Each row of a before or after table is a point. One or more steps were done to the points. Then noise was added and the rows were shuffled. The steps act on how far a point lies along the listed directions, d1 being the first. What was done? A step turns or swaps two directions, mirrors them in a line or flattens them onto one, adds a multiple of one to another, or multiplies one. Angles are multiples of 10 degrees, from the lower direction toward the higher: turns from -170 to 170, lines from 10 to 170 but not 90. Use the fewest steps. Two steps may share a direction if one is a turn and the other turns, adds or multiplies; they go together, in the order done. Otherwise the lowest direction goes first.

Directions:
(1): -3 -6 51
(2): -13 -50 -7
(3): -50 13 -1
Before (14 x 3):
28 -24 5

18 -29 -12

-30 -6 -21

-40 -36 21

9 21 -15

-20 -65 -17

-33 42 25

-36 -53 -25

4 5 -18

-26 28 -11

-82 38 47

-37 22 66

3 -21 -17

-20 -11 -46
After, 14 rows:
-38 -5 -2

-4 -27 -4

34 -4 0

0 -51 -10

37 5 5

20 -14 -1

-45 -7 -5

2 5 4

-86 -33 -6

17 -68 -8

-10 15 1

39 -55 -4

-16 -31 -4

-55 3 -1
Steps: multiply d1 by 0; turn d2 and d3 by -50 degrees

Directions:
(1): -47 -47 6 -26 -8 -15
(2): -29 35 6 -5 47 -33
Before:
-71 -19 20 -17 -4 -17

2 27 -31 12 1 -12

-39 -44 17 -34 -1 -17

5 21 9 2 31 0

93 15 6 48 -26 43

-69 -30 -1 -41 8 -34

70 -4 -23 15 -48 37

-66 -21 24 -44 19 -32

-14 -1 -12 -13 19 -12

51 3 -11 20 -28 43
After, 10 rows:
12 12 9 2 19 8

-10 -9 -13 -12 10 -7

38 20 -7 18 -5 27

-61 -41 -3 -39 -7 -25

-39 -44 15 -34 -5 -15

51 19 -18 12 -18 17

7 24 -33 13 -5 -7

79 36 8 44 0 24

-55 -35 21 -41 1 -19

-65 -27 19 -16 -14 -10
Steps: multiply d2 by 0.4

Directions:
(1): -13 46 -16 25 10 43 -15 42
(2): 2 -13 50 63 -10 4 -16 -11
(3): -34 23 -1 18 -24 -56 27 26
(4): 28 10 -48 40 -12 5 32 -34
Before:
21 -80 22 -28 -7 -12 16 -67

42 -27 -24 0 -6 -23 44 -51

42 -28 36 63 5 74 -35 -56

10 33 -50 26 4 9 23 -14

-12 42 -27 11 -3 12 5 13

-3 36 -33 20 -5 -6 14 8

-16 -23 14 18 -27 -20 6 -49

26 18 -20 57 10 6 22 23

2 22 -35 10 5 4 29 -13

12 1 -43 28 -2 36 12 4

4 11 5 80 -6 30 -12 -6

-3 40 -14 56 -2 2 29 15

-52 23 54 -6 -10 2 -49 66

3 20 -48 39 3 28 18 -9
After, 14 rows:
21 -78 10 -44 -7 -15 21 -64

26 22 -44 26 15 4 30 30

1 31 -17 42 -7 -4 9 5

-13 36 -4 36 -5 15 -1 9

1 29 -74 -18 10 21 13 10

11 0 -37 37 -4 38 12 2

-19 -13 -26 -30 -20 -24 19 -42

36 1 -71 -73 24 65 2 -33

-55 33 24 -42 -6 -3 -40 70

13 27 -30 54 1 13 16 -19

3 19 -43 45 3 28 17 -11

-4 45 -39 27 2 0 37 22

44 -27 -11 17 -10 -22 40 -55

2 14 -8 39 -1 5 18 -19
Steps: multiply d2 by -1

Directions:
(1): -48 -30 -22 34 24 -50 -12 -9 -24 -34 0
(2): 37 -20 -1 -7 10 -61 37 14 -12 46 18
(3): -4 -4 37 20 -12 -2 73 5 15 -38 -31
(4): 1 19 10 -16 37 -19 -7 27 58 -35 46
(5): -39 -2 29 -60 17 -23 -11 -1 11 20 -49
(6): 61 -26 3 2 38 -2 -22 -37 11 -25 -37
Before, 12 rows:
-19 -1 4 9 -1 -7 48 15 -11 -13 13

-16 31 -11 -4 -3 3 -18 6 10 3 31

52 5 19 -7 -11 23 -25 6 14 15 20

-6 9 -5 10 3 -10 -6 13 2 -22 32

-17 10 13 -25 10 -35 2 21 15 0 0

-24 4 -4 17 -16 17 34 16 -20 19 -7

119 -31 0 -6 58 4 -44 -48 17 -18 -39

-21 8 6 -8 -30 12 44 19 -5 -14 -24

-42 -9 -23 8 -25 -9 4 -10 -34 59 -32

0 -27 -2 -9 26 12 -36 -20 13 -28 -14

-19 3 3 -3 -1 -13 -7 10 -1 7 16

-9 30 -3 -10 -9 47 -18 13 29 10 13
After (12 x 11):
-40 17 6 -9 -42 12 52 31 -9 -6 -11

-27 14 13 -24 4 -35 5 26 13 3 5

-65 0 -24 6 -39 -8 12 3 -39 69 -18

-33 39 -11 -4 -14 4 -12 17 8 10 42

213 -70 5 -3 116 2 -78 -105 34 -56 -95

-38 7 3 8 -13 -7 55 27 -15 -6 25

28 -39 0 -9 43 11 -47 -37 18 -38 -31

-48 15 -5 15 -30 18 44 31 -24 29 8

-24 36 -3 -10 -18 48 -14 22 26 15 22

64 0 20 -6 -4 23 -30 -2 16 9 12

-15 12 -6 10 -1 -9 -3 19 1 -19 38

-32 10 2 -4 -10 -12 -2 19 -4 12 24
Steps: multiply d6 by 2

Directions:
(1): 36 -34 -21 14 29 28 25 3 37 -27 51 26
(2): 1 24 37 15 10 9 -63 30 3 -3 12 58
(3): 26 7 -27 -22 -47 64 -30 14 24 -2 -21 -20
Before, 9 rows:
1 48 19 -14 -31 10 -72 29 -15 12 -21 27

-2 -25 -7 -8 23 -25 48 -20 3 0 -6 -13

5 -58 -21 13 11 12 60 -14 5 11 11 -33

-58 61 46 -1 -33 -11 -38 17 -17 26 -70 -24

-7 16 17 -3 18 -28 13 7 -4 -2 -27 -11

29 -22 -44 -12 1 -6 40 -24 15 12 2 -54

-2 49 0 -11 -70 31 -83 32 -26 4 -37 -18

-2 -24 11 18 36 -46 59 -22 -15 -4 33 -4

9 -51 -15 13 47 -20 69 -28 -11 -21 26 -7
After, 9 rows:
12 -15 -39 -28 -35 32 23 -20 -13 3 -42 -64

-18 -29 -11 -3 -24 2 33 -16 -19 36 -39 -59

6 29 15 -4 -3 10 -17 25 9 -9 -31 -5

-1 9 -10 -14 -4 -54 9 -21 -19 33 -36 -49

20 2 -27 -23 -51 43 2 2 8 10 -22 -51

19 14 25 14 31 -13 -35 25 4 -13 43 71

-32 52 64 30 16 1 -66 45 12 4 -8 55

-1 -2 -12 -31 -24 12 6 -4 -3 13 -50 -28

-20 21 46 45 38 -54 -39 23 -33 -18 41 57
Steps: turn d1 and d2 by -60 degrees; multiply d3 by -1

Directions:
(1): 30 -42 -27 -28 -21 -25 -11 -59 30 -55 1 -17 -44 -12 -2 -17 -25 -1
(2): 6 -16 -7 -42 -24 -5 24 9 54 4 1 -27 45 27 -11 55 31 -47
(3): -7 29 60 -23 -8 -45 22 -8 -25 -53 9 3 43 -26 -8 -40 12 -26
(4): 57 -22 26 35 70 -6 24 -15 6 -6 -48 -26 12 6 -28 4 22 16
Before:
21 -8 -3 55 76 31 -17 1 -21 26 -36 0 -38 4 -2 -33 -8 71

-32 16 -6 -14 -29 -9 -6 12 2 -22 32 22 7 -4 23 -3 -25 -5

-15 -1 7 -26 -20 -16 9 -19 1 -44 -12 -2 2 -26 9 -39 -3 7

-35 21 -17 26 -13 33 -10 27 -31 45 32 44 -48 -9 26 -4 -30 51

-5 -20 -18 -78 -58 -34 -23 -35 46 -33 31 -24 -19 8 -15 -8 -10 -29

2 -4 5 57 43 38 -8 16 -50 42 -22 46 -46 7 22 -18 -27 55

19 26 71 90 80 0 10 21 -95 12 -20 32 -20 -22 -15 -85 7 40

6 17 40 0 32 -6 19 -17 2 -15 -24 -12 16 -2 -31 18 -2 12

10 -18 -20 55 47 29 -38 1 -60 44 -4 28 -45 -8 26 -31 -39 63

33 -20 -4 -22 -1 -41 -5 -48 19 -49 3 -25 -30 -12 7 -36 -17 1
After (10 x 18):
15 -10 -13 54 67 35 -23 4 -20 33 -31 1 -44 7 2 -29 -13 73

-11 15 11 -6 10 8 2 -11 8 2 -11 -4 -3 3 -18 31 -15 15

5 -19 -2 -75 -46 -41 -14 -40 41 -44 24 -27 -9 5 -22 -14 -4 -33

-9 19 23 35 20 10 13 16 -38 21 11 31 -24 -16 8 -18 -14 48

11 -5 16 60 51 32 0 16 -52 33 -28 40 -38 7 17 -21 -27 53

-21 -3 -2 -29 -27 -11 2 -18 4 -37 -5 2 -4 -25 13 -34 -7 8

-11 26 28 79 41 25 -13 32 -87 41 2 46 -48 -13 6 -67 -11 44

-22 21 11 -11 -14 -18 5 7 -1 -33 22 17 16 -8 16 -9 -18 -5

20 -19 -4 59 58 20 -28 -2 -62 36 -14 23 -35 -12 16 -37 -34 61

24 -19 -18 -25 -11 -32 -14 -43 21 -39 10 -21 -38 -9 14 -32 -22 3
Steps: flatten d3 and d4 onto the line at 140 degrees
